Every row gives one point. Each copy is the shape, with its points in the same order, stretched, turned, moved and blurred by noise. Say if it was mirrored as well.

Shape (8 x 3):
[[ 19  -6  36]
 [ -4  -9  13]
 [ 15  -3  14]
 [  6  10 -13]
 [ -6  -5   0]
 [  6  -9  -4]
 [  3   0  -1]
 [  2  16 -15]]
Copy 1 (8 x 3):
[[ 21 -48 -12]
 [ 14  -6   3]
 [ 10 -25 -13]
 [-14   3  -9]
 [  6   5   2]
 [  6   3 -10]
 [  1  -1  -5]
 [-19   4  -5]]
Copy 1 is: mirrored
Copy 2, 8 rows:
[[ 24  17  31]
 [ -5   5  16]
 [ 15   8   9]
 [ -1  -8 -15]
 [-12  -1   4]
 [ -6  11  -6]
 [ -1   0   0]
 [ -4 -18 -17]]
Copy 2 is: mirrored
Copy 3:
[[ -3  60 -24]
 [ -2  26   7]
 [ -6  29 -15]
 [  3 -12  -7]
 [ -2   7  11]
 [-14   5   3]
 [ -3   7   0]
 [ 11 -17  -6]]
Copy 3 is: mirrored
Copy 4, 8 rows:
[[-31  27  -5]
 [ -5  12 -11]
 [-15  18   6]
 [  2  -2  15]
 [  4   4  -3]
 [  0  16   9]
 [ -1   7   6]
 [  1 -12  14]]
Copy 4 is: mirrored

Shape (7 x 4):
[[-10  45 -13  -3]
 [  9 -19   0   5]
 [ -6 -18  17  -3]
 [  9  12 -52 -10]
 [ -7  -8  20  28]
 [ 12 -19  52  10]
 [-14 -22  28   3]]
Copy 1, 7 rows:
[[ 46 -17   5  33]
 [-20  18   3 -14]
 [  3  33   7 -27]
 [-16 -11  31  57]
 [ 10   1   2 -51]
 [ -3  35 -41 -60]
 [ 13  38   3 -46]]
Copy 1 is: only turned
Copy 2:
[[  3  -3 -51 -13]
 [-12  -9  24   8]
 [  0  20  31  -5]
 [ 15 -51 -44  30]
 [-29   3  35 -27]
 [-39  48  59 -14]
 [ -2  28  44 -19]]
Copy 2 is: only turned
Copy 3 (7 x 4):
[[ 36   8 -47 -21]
 [ -5 -10  17  12]
 [-20   1  14  15]
 [ 39 -36 -38   4]
 [ -6   5  23 -13]
 [-27  28  50  14]
 [-31   8  22  12]]
Copy 3 is: mirrored

Shape (9 x 6):
[[  7 -10  10  -6   9  -7]
 [  5 -10   9   2  -2  12]
 [-20  -6   9   2  12   2]
 [  8 -12   4  16   6  -2]
 [-12 -11  -8   6   2  -5]
 [ 11 -12   3   0  -5  -5]
 [  9 -14  -6   8  17  -1]
 [  4 -12  -9  -3  12   6]
 [ 12  60  -4  -2  17   5]]
Copy 1, 9 rows:
[[ 16  13  10   6  13   4]
 [ 12  13   4  -2 -12   4]
 [ 12 -12  19   7  -5  -2]
 [  4   6  12   1  -4  20]
 [  4 -16   0  12  -5   7]
 [ 13   8  -4   1   4  10]
 [ -2   9  10  12  -2  20]
 [ -1  10   2  15  -8   8]
 [-41  22  31 -17   7 -22]]
Copy 1 is: mirrored
Copy 2 (9 x 6):
[[-14   6 -15 -14  -8   5]
 [-10   6   1  -3  -1 -12]
 [  4   3  11 -20   3  -8]
 [  1  11  -6  -1   4  -3]
 [  0  -5  -9  -8   9  -8]
 [-13  -1 -17  -2  -4  -1]
 [-11   9 -11  -5  11   3]
 [-19   3  -8  -4  13  -3]
 [ 24 -13  44  11   9  50]]
Copy 2 is: mirrored
Copy 3, 9 rows:
[[ -9   1  18  -3   9  -2]
 [ -5   5   6 -17  -3  14]
 [ 10  -4   1  -4  13   7]
 [  5  11  19 -10  -6   9]
 [ 10  -5   3  11  -6  17]
 [ -9   4  10  -3  -4   6]
 [  7  -3  27  -9  -5  10]
 [  0 -14  21  -6  -4  12]
 [ 31 -12 -19 -11  -5 -48]]
Copy 3 is: only turned

Shape, 12 rows:
[[ 26  14   8  -5 -16 -14   2  -5]
 [ 19   5   5   2 -12 -33  25   5]
 [ -3 -19  13 -13  21  23   5  -1]
 [ 20  14  11   2  -2 -15   9  -2]
 [ -2   3 -18 -10  16  10  -2 -21]
 [ 25  10  20   5  -4 -19   6 -12]
 [  8  26  15  -3   6  -3   8   3]
 [  7  -1 -10  -3  23  -5  -8 -13]
 [ -5  -9 -13 -20   1   3 -10  -9]
 [ 11   2 -19   6  19  -1 -19   7]
 [-11  -2  -8  12   9  19  -9 -14]
 [-26  -8  20 -19  13   4 -10 -14]]
Copy 1, 12 rows:
[[ -7   4  47 -13   2   7  -8  19]
 [-17   2  60 -18   9 -27  -1  -7]
 [ 35 -15 -17  28 -11   5   5  -2]
 [ -1   1  39 -15   5  -8 -11   8]
 [ 17 -14 -17   4  32  30   5   5]
 [  2  -4  44 -14   7 -14 -14  18]
 [ 11  10  21 -23  -1  -2 -18  11]
 [ 22  -8 -11   8  25  15 -13  -3]
 [  5  -1  -5  23  19  21   8   5]
 [ 12 -12 -19  11   5  20 -28 -16]
 [  8 -19 -33   9   4  14 -10   8]
 [ 21   8 -18  19  14  -1  -6  19]]
Copy 1 is: mirrored
Copy 2, 12 rows:
[[-24  11  28 -14  20   7  16   9]
 [-46  24  25  -9  20  13  17  -9]
 [ -4  16 -27  12 -20  -9 -14  27]
 [-28  17  27  -9   6   4   9  -3]
 [ -6   0 -17 -15  13 -19 -22  10]
 [-29  21  32 -21   1   5  20  -1]
 [-14  18  30   9  -3 -14   4  -4]
 [ -7  11  -9 -23   6   1 -18  -6]
 [  5   1 -25  -9  23  -6  -7  14]
 [ -1  -3  -9 -14   8  25 -29 -16]
 [ -1 -19 -23  -7  -7  -9 -16   2]
 [ 20  17 -20   2  -8 -30  12   6]]
Copy 2 is: mirrored
Copy 3, 12 rows:
[[ -1  26 -16 -10   7   7 -16  -4]
 [ -6  19  -8 -11 -16  29 -26  -3]
 [ 15 -31  18   9  -7 -16  -5   5]
 [ -8  10 -15  -5  -1   5 -18  -3]
 [ -7  -4  10  16  15  -9  -1  28]
 [ -9  11 -17   0  -1   0 -27 -18]
 [-12  -1 -17 -12   2  -9 -12   5]
 [ -3  -4   1  26   3 -11   4  15]
 [  7  11  17   8   3  -6  12  18]
 [  1  -3  -6  21   5  -1  27  21]
 [-14 -13  10   8  20  -4   7  10]
 [ -5  -8  18   8 -10 -31   5  -9]]
Copy 3 is: only turned
Copy 4, 12 rows:
[[-10  17 -15  17  19  -6   0 -19]
 [-27  18 -16   8  -6   6 -13 -17]
 [ 43 -21  17  -8 -20 -16   7 -16]
 [-12  10  -7  17  12  -9  -9 -15]
 [ 22 -29 -20  19  -6 -14  -7   9]
 [-14  10   0  26  11  -5  -1 -27]
 [ -5  11   0  23  10 -25 -13  -5]
 [  4 -26 -15  13  -2 -18   1   5]
 [ 20  -9 -14   4 -14  -9  15   9]
 [ -6 -20 -15 -12  21 -14   0  13]
 [ 17 -17   4  12   5   4  -5   4]
 [ 23   2  23  28 -36 -21  25   5]]
Copy 4 is: only turned
